Rows are points. Each copy is the shape, with its points in the same order, stretched, turned, moved and blurred by noise. Is it also mirrored, or only turned?

Shape (7 x 2):
[[ 21   6]
 [-33   8]
 [ -4 -20]
 [-32  24]
 [ 21  12]
 [ 21   7]
 [-63  67]]
Copy 1:
[[ 15  10]
 [-43 -12]
 [ -4 -22]
 [-49  -7]
 [ 13  16]
 [ 16  13]
 [-95  24]]
Copy 1 is: only turned
Copy 2 (7 x 2):
[[  8 -30]
 [  0  23]
 [ 29   1]
 [-18  15]
 [  6 -33]
 [  7 -30]
 [-60  35]]
Copy 2 is: mirrored

Shape:
[[ -1  -7  46]
 [  7  41  31]
 [ 11  54  15]
 [ 21  42 -23]
 [  9 -22  12]
 [-43 -43 -48]
 [ 45 -41   4]
 [ 10  38 -55]]
Copy 1, 8 rows:
[[ 46  -3   2]
 [ 30  40 -15]
 [ 12  51 -24]
 [-29  42 -17]
 [  9 -11   8]
 [-26 -51 -45]
 [-13 -13  46]
 [-53  35 -32]]
Copy 1 is: mirrored
Copy 2, 8 rows:
[[-26 -14  21]
 [-12  32  30]
 [  5  46  28]
 [ 35  22  -4]
 [  2 -29  -5]
 [ -3 -30 -95]
 [ 50 -46   2]
 [ 39  33 -35]]
Copy 2 is: only turned
Copy 3:
[[ 33 -26 -30]
 [ 24  27 -34]
 [ 14  45 -22]
 [  0  51  23]
 [ 20 -23  12]
 [-61 -33  48]
 [ 44 -31  46]
 [-32  56  44]]
Copy 3 is: mirrored

Shape (9 x 6):
[[ 23  11  42  -8 -20  20]
 [ 15  28   7 -41 -31 -34]
 [-35  59  19  -3 -34 -24]
 [ -8  11  48 -17   3 -33]
 [ 61  52 -27  34  61  29]
 [-25 -23 -44  76  -2  27]
 [ 22  -2 -38  12  60  77]
 [  0  35  24  -5 -25   3]
 [-15   3 -21  19  40  48]]
Copy 1 (9 x 6):
[[-13  11  21  -9 -45  32]
 [ 11  41  13  -2 -68 -15]
 [-36  51  10  38 -54 -18]
 [-27   8  37   0 -56 -24]
 [ 69  -9  35  27  29  29]
 [  7 -28 -70  24  22  18]
 [ 41  -7   0 -28  55  34]
 [-18  29  14  13 -47  13]
 [  8  -5 -11  -8  36   7]]
Copy 1 is: only turned
Copy 2, 9 rows:
[[ 18   3  10 -16 -31  13]
 [ 16  52  24  -8  -9 -27]
 [-37  47   0 -11 -33 -21]
 [  6   5  -3 -21 -24 -44]
 [ 31  19 -84 -21  39  60]
 [-37 -26 -35  58  27  38]
 [  1 -39 -39 -25  66  68]
 [ -8  26   2 -13 -25   3]
 [-25 -32 -32 -13  39  35]]
Copy 2 is: mirrored
Copy 3 (9 x 6):
[[ 13  33  53  -1  27  28]
 [ 48  18  36 -41  15 -18]
 [-20  18  60 -42  -1 -30]
 [  1 -11  36 -13  45 -12]
 [ 20  95 -24  36  25 -14]
 [-11   8   2  62 -54  -9]
 [ -7  58 -50  48  -8  42]
 [  4  27  44 -21  14   0]
 [-30  29 -28  32 -13  17]]
Copy 3 is: only turned

Shape:
[[  4 -39 -21 -21 -35 -36 -35 -16]
 [ 18  -5  53 -23   1  27  20 -28]
 [ -6  -1 -13  32   7  15  27 -51]
 [ 58 -20 -13  42   2  13  70  52]
 [ 16  36  31  25  46 -44  73  30]
 [ 32 -13 -20 -24  23 -19  76  32]
 [ 21  20 -18 -23  37  17 -38 -50]
 [ 50 -40 -28  12 -16 -13 -52 -37]
 [-50 -16  30 -21  70   8  51  44]
 [ 45   0 -44  31  -1 -20  95  25]
 [  0 -17  31   1 -23  33 -72 -22]
 [ 19  33 -45  -2 -20   9 -71 -36]
 [-20 -13  -4 -54 -58  -4 -40  18]]
Copy 1 (13 x 8):
[[ 18 -11   6  -6 -18 -60 -37  -6]
 [  2 -57  24 -47  29  29   4   2]
 [ 20  -9 -29 -27  39   3  13 -36]
 [ 41  -1 -27  11   3  63  20  71]
 [ 10   2  -7 -22  72  18  32  75]
 [ 27 -19 -46 -28  31  14 -31  79]
 [ 52 -19  25 -33  71  -1 -36 -42]
 [ 67 -21  11  16  -7 -32 -15 -28]
 [-56 -23 -10  -7  64  28 -56  47]
 [ 45   6 -78 -27   8  25  15  76]
 [ 17 -18  69   7   3   6  -9 -52]
 [ 71  30  31 -28  26 -14 -24 -58]
 [ -6  14  34 -38 -37 -26 -56  -1]]
Copy 1 is: only turned
Copy 2 (13 x 8):
[[-21 -12 -37 -45 -11  69 -11 -31]
 [ -6  -4  44 -16  37  24  35 -52]
 [ -6  19 -20  17  54   5  25 -47]
 [ -3  16  -9  -5  78  -6  13  81]
 [ 18  77  12 -67  70 -61  18  32]
 [ -5  12 -21 -61  61 -21  63  49]
 [ 22 -42  -6  -1  19 -20 -11 -72]
 [  6 -36 -34 -11  29  65 -50 -44]
 [-64  14  17 -54  51 -67  27  15]
 [ 16  46 -44 -20  76 -11  59  71]
 [-24 -36  25  17 -17  48 -51 -66]
 [ 32 -25 -26  26 -41  14 -35 -52]
 [-34 -15  -6 -31 -69  55  12 -10]]
Copy 2 is: mirrored
Copy 3 (13 x 8):
[[ 45 -12 -22 -20  17 -17 -40 -27]
 [-15  13  41   0 -35  38   6 -30]
 [-18 -47 -11  32 -12  29  -5 -29]
 [-16  28 -76 -33  -6  87  61   2]
 [-53  57   8  22  37  36  58  30]
 [ -9  13 -18 -32  41  41  85   8]
 [ 55 -19  18  69 -27 -30   5  -6]
 [ 81 -13 -51  27   2   9 -41 -31]
 [-43  -2  65 -19   1  36  42  80]
 [-26   1 -76 -26  35  58  80 -15]
 [ 36  -1   9  13 -73   1 -78 -19]
 [ 59 -28 -39  49 -43 -59 -29 -36]
 [ 20  -7   2 -53 -28 -42 -33 -24]]
Copy 3 is: mirrored
